Rows are points. The points of each table are mixes of a few directions, plus a little noise. How many directions does each table use, and how many do they share? Where both have some left over, give the other angles between the two spaces (their principal angles), to ten degrees, smallest first.
(in the rows, 128 means zero)

First:
[[113  63]
 [128 129]
 [126 119]
 [144 200]]
Second (5 x 2):
[[153 127]
 [117 129]
 [ 78 131]
 [ 80 131]
 [212 123]]
Directions: first 1, second 1, shared 0; angles 80

First:
[[110 134 140]
 [213  98  72]
 [ 92 140 152]
 [ 97 139 148]]
Second, 4 rows:
[[130 128 119]
 [114 128 225]
 [138 127  57]
 [130 128 111]]
Directions: first 1, second 1, shared 0; angles 50

First (8 x 6):
[[175 122 135 119  90 138]
 [207 118 140 112  63 144]
 [188 120 137 116  79 140]
 [101 132 124 133 150 122]
 [ 14 143 111 151 222 104]
 [ 47 139 116 144 195 111]
 [126 128 128 128 130 127]
 [166 123 134 120  97 136]]
Second:
[[147  91 115 140  61 186]
 [111 113 118 139 117 151]
 [103 136 127 131 156 115]
 [ 82 154 130 128 197  87]
 [222 116 142 109  51 147]
 [104 158 137 121 187  81]]
Directions: first 1, second 2, shared 1

First, 7 rows:
[[112 114 104 111 124 181 153 163]
 [185 120 111 207 135 134 141  80]
 [ 72 149 168  43 125  77  92 161]
 [130 104  84 139 127 211 172 157]
 [134 129 131 136 129 119 123 119]
 [124 122 116 122 128 152 140 142]
 [140 158 183 135 131  20  73  78]]
Second:
[[126 117 121 196 163 109  98 112]
 [ 73  74 109  63  39 149  90 183]
 [122 138 126 134 157 138 138 134]
 [126 145 135 120 157 136 151 133]
 [123 124 170 166 151  87 120  95]
 [125  86 143 184 124 133 140 105]
 [199 213  89  33 106 145 160 133]]
Directions: first 2, second 5, shared 2

First, 9 rows:
[[ 88 148 161 141 151 138 179 113 103]
 [145 197 173 116 168 115 116 145  94]
 [208  82  57 104  78 108  26 157 180]
 [148 199 174 115 168 114 113 146  94]
 [ 90 120 138 142 132 141 172 110 120]
 [160  96  90 119  99 121  85 138 157]
 [131  93 100 130 105 131 120 125 149]
 [ 79  43  84 153  86 153 177  95 160]
 [104 175 175 132 164 130 163 124  93]]
Second, 9 rows:
[[137 106  85 123 209 113 115 138 143]
 [146 121 108 110 166 211 111 170 147]
 [116 121 118 143 120  82 117  99  85]
 [122  98 147 164 129  26 109 104 112]
 [108 186 156 104  36 181 180 108 115]
 [178 112 149 157  70 177  55 162 109]
 [114 142 153 107 123 162 166 140 161]
 [159 166 127 126  88 103 162 108 162]
 [ 76  99 110 118 212  98 142 120 116]]
Directions: first 2, second 5, shared 0; angles 30, 90

First, 9 rows:
[[154 126  98 162  90 189 131 107 102 165 115]
 [ 88 118 171 148 160 156 146 184 148  74 111]
 [158 137 115 147  91 131  85 128 117 153  88]
 [132 167 157 100 166  71 180 126 119 127 202]
 [155 133 113 112 103 136 112 121  92 120  89]
 [ 93 142 154  81 192  53 139  79 175 116 207]
 [138  93  78 115  97 114 124 129 127 160 127]
 [104 108 133 136 139 183 144 128 128  96 112]
 [131 128 133 151 114 119  91 150 145 139 100]]
Second (11 x 11):
[[126 174 107  95 163 141 139 149  66 142  87]
 [123 172 134 130 158 101 114 129 122  97 104]
 [ 62  65 134 242 119  86 161 109 249 120 120]
 [174 133 101 111 165 142  82 119 126 153 160]
 [165 117 130  88 149 121 148 122 136 139 125]
 [138 142 144 102 115 128 153 129 139  87 119]
 [145 131 128 161 135 115  59 108 161 110 174]
 [114 134 115 104  93 179 158 148  90 136 122]
 [128 129 154 125 139  88 137 122 135 115 111]
 [154 106 126  97  80 177 121 128 112 140 172]
 [ 76 109 137 153  93 129 136 143  73 173 113]]
Directions: first 6, second 6, shared 1; angles 30, 50, 60, 70, 90

First, 9 rows:
[[112  88  93 193 208 182 102 199 188 149 109 177]
 [116 154  97 103 138 130 150 147 153 146 106 155]
 [125 148 122 102 115 117 143 120 126 132 122 129]
 [136 119 147 133 114 121 120 111 109 116 141 109]
 [118 130 105 134 154 143 131 156 156 142 113 153]
 [158  46 203 211 121 135  61  95  74  83 182  65]
 [134 198 138  32  48  70 178  65  84 122 129 100]
 [130 174 129  66  81  93 163  93 106 127 125 115]
 [123  94 117 177 175 161 104 166 157 135 124 149]]
Second:
[[140 104 128 171 155 156 142 127 159 119 155 137]
 [105 149 111  99 148 106 109 168 110 162  79 162]
 [150 200 159  53 147  32 205  79  55 167 130 185]
 [ 91 121  84 120  98 166  74 181 163 125  79 102]
 [152 172 132  89 109 107 213  71 136 123 164 137]
 [114 133  98 125 137 148 128 155 162 137 109 142]
 [127 130 157 102  74  98  94 105  73 113 121  81]
 [161  81 152 192 115 173 149  80 163  78 204  85]
 [100 125  88 120 100 166  98 163 169 121  96 107]
 [138 131 152 133 177  91 134 129  88 155 127 169]
 [130  60 148 204 148 167  63 150 131 107 142 102]]
Directions: first 2, second 4, shared 2

First:
[[140  63 135 157 129 105 190   7  98 143 161 136 121  80]
 [126  75 103 139 106 120 130 151 129 142 133 149  90  88]
 [139 156 134 111 140 137 145  83 105 126 119 105 158 136]
 [121 171 129 109 131 140  95 189 142 118 111 120 138 158]
 [125 139 176 161 159 113 152  40 133 116 160 130 154 152]
 [122 206 143 103 145 147  90 179 142 109 105 107 163 187]
 [125 113 123 134 122 125 124 141 133 131 131 137 115 121]
 [132 129 100 106 112 137 117 170 121 136 107 123 119 115]
 [122 109 123 139 119 124 120 154 140 129 134 142 108 120]
 [132  99 125 138 124 119 149  95 118 134 139 134 120 105]
 [123 152 117 112 121 138  93 201 143 122 111 125 124 146]]
Second (11 x 14):
[[151 109 131 146 113 169  97 121 134  92 139 172 117 122]
 [160 150 115 123 119 164 112 105 118 104 121 136 158 116]
 [ 86 134 132 131 130 136 119 169 135 121 139 126 125 110]
 [152 132 115 152 119 122 121 115 143 127 136 144 148 105]
 [118 122 111 143 135 103 147 122 135 137 149 110 120 141]
 [152 176 120 100 122 172 111 113 106 108 102 122 179 106]
 [105 125 136 134 130 111 130 153 138 141 130 128 125 115]
 [124 145 132 135 119 147 105 150 137 118 125 147 152  87]
 [158 137 119 139 123 111 131 108 137 141 122 134 153 110]
 [ 90  55 191  70 160  55 188 133  97 194  89  88  21 240]
 [111 122 105 136 138 118 148 119 127 123 155 101 112 157]]
Directions: first 3, second 5, shared 1; angles 50, 80

First (9 x 18):
[[130 109 143  73 153 113 137 107 101 146  94  68 125 162 124 106 142 132]
 [128 127 129 124 130 127 129 126 126 129 126 123 128 131 128 126 129 128]
 [125 160 103 221  86 153 112 164 174  97 184 228 133  71 135 165 104 122]
 [129 120 134 105 138 122 132 119 117 136 114 103 127 142 126 119 134 130]
 [127 137 121 153 117 135 124 138 141 120 143 155 129 112 130 138 122 126]
 [125 159 104 218  88 152 113 163 173  98 183 225 133  73 135 164 105 122]
 [128 124 131 117 133 125 130 124 123 131 122 117 128 134 127 124 131 129]
 [129 114 139  86 147 117 135 112 107 142 102  82 126 154 125 111 139 131]
 [130 103 148  55 161 108 140 100  92 152  84  49 124 173 123  99 147 133]]
Second (9 x 18):
[[129 112 140  81 149 115 136 110 105 143  99  77 126 157 125 109 141 131]
 [128 124 132 114 134 124 130 123 122 132 120 114 127 136 127 122 132 129]
 [126 150 110 193  99 145 116 154 160 107 167 197 131  88 132 154 111 123]
 [129 121 134 107 137 123 131 119 118 135 116 106 127 141 127 120 133 130]
 [131  90 158  16 178  98 148  84  73 165  60   7 122 196 119  82 157 135]
 [127 143 115 173 108 140 121 145 151 113 155 176 131 100 132 146 117 125]
 [126 143 116 171 108 140 121 144 150 114 154 175 130 101 132 146 117 125]
 [128 120 135 104 139 122 132 119 116 135 113 103 127 143 126 118 133 130]
 [126 150 110 192  99 145 118 153 160 108 167 197 131  89 133 154 111 124]]
Directions: first 1, second 1, shared 1

First (10 x 20):
[[135 140 120 134 132 135 138 128 138 146 128 137 131 142 140 125 126 124
  128 135]
 [124 130 114 113 130 117 132 117 130 124 106 131 140 131 160 132 106 120
  131 121]
 [122 130 118 110 136 117 130 117 129 114 109 128 135 132 145 133 102 122
  125 119]
 [168  74 126 169  66 139 104 151 119 160 156 143 124  85 106 139 196 125
  166 130]
 [113 161 173 154 150 151 132 149 126 138 176 109 104 141  75 102 166 159
  109 156]
 [104 147 156 125 141 125 130 131 119 121 140 109 124 127 124 113 136 147
  121 138]
 [131 128 116 121 127 123 131 122 132 130 115 133 136 130 149 132 116 120
  132 125]
 [137 130 112 122 154 138 131 123 141 105 122 134 113 152  82 138  95 118
  100 116]
 [128 100 117 112 112 111 115 120 118 108 109 128 136 106 139 142 115 119
  138 110]
 [120 140 126 122 132 122 135 124 129 135 120 128 137 134 158 124 121 127
  131 132]]
Second (9 x 20):
[[115 124 134 118 106 107 127 123 114 140 116 122 150 105 193 124 138 131
  156 131]
 [135 130 125 133 140 139 128 130 135 122 134 131 116 141  92 131 122 127
  113 126]
 [153 134 118 146 169 167 130 137 153 106 151 138  87 171   7 136 109 123
   76 121]
 [121 126 131 122 115 116 128 125 120 134 121 125 140 115 164 126 134 129
  144 130]
 [135 130 125 134 140 140 129 131 136 121 135 131 116 141  92 130 122 126
  113 126]
 [133 129 126 131 136 135 128 129 133 124 132 130 120 136 106 129 124 127
  118 127]
 [112 124 135 116 102 103 127 122 112 143 113 122 154 100 206 123 140 131
  161 132]
 [123 127 130 124 119 120 128 126 123 133 123 126 136 119 153 126 132 129
  139 129]
 [126 128 129 127 124 125 128 127 126 129 126 127 131 125 138 127 130 128
  132 128]]
Directions: first 4, second 1, shared 1
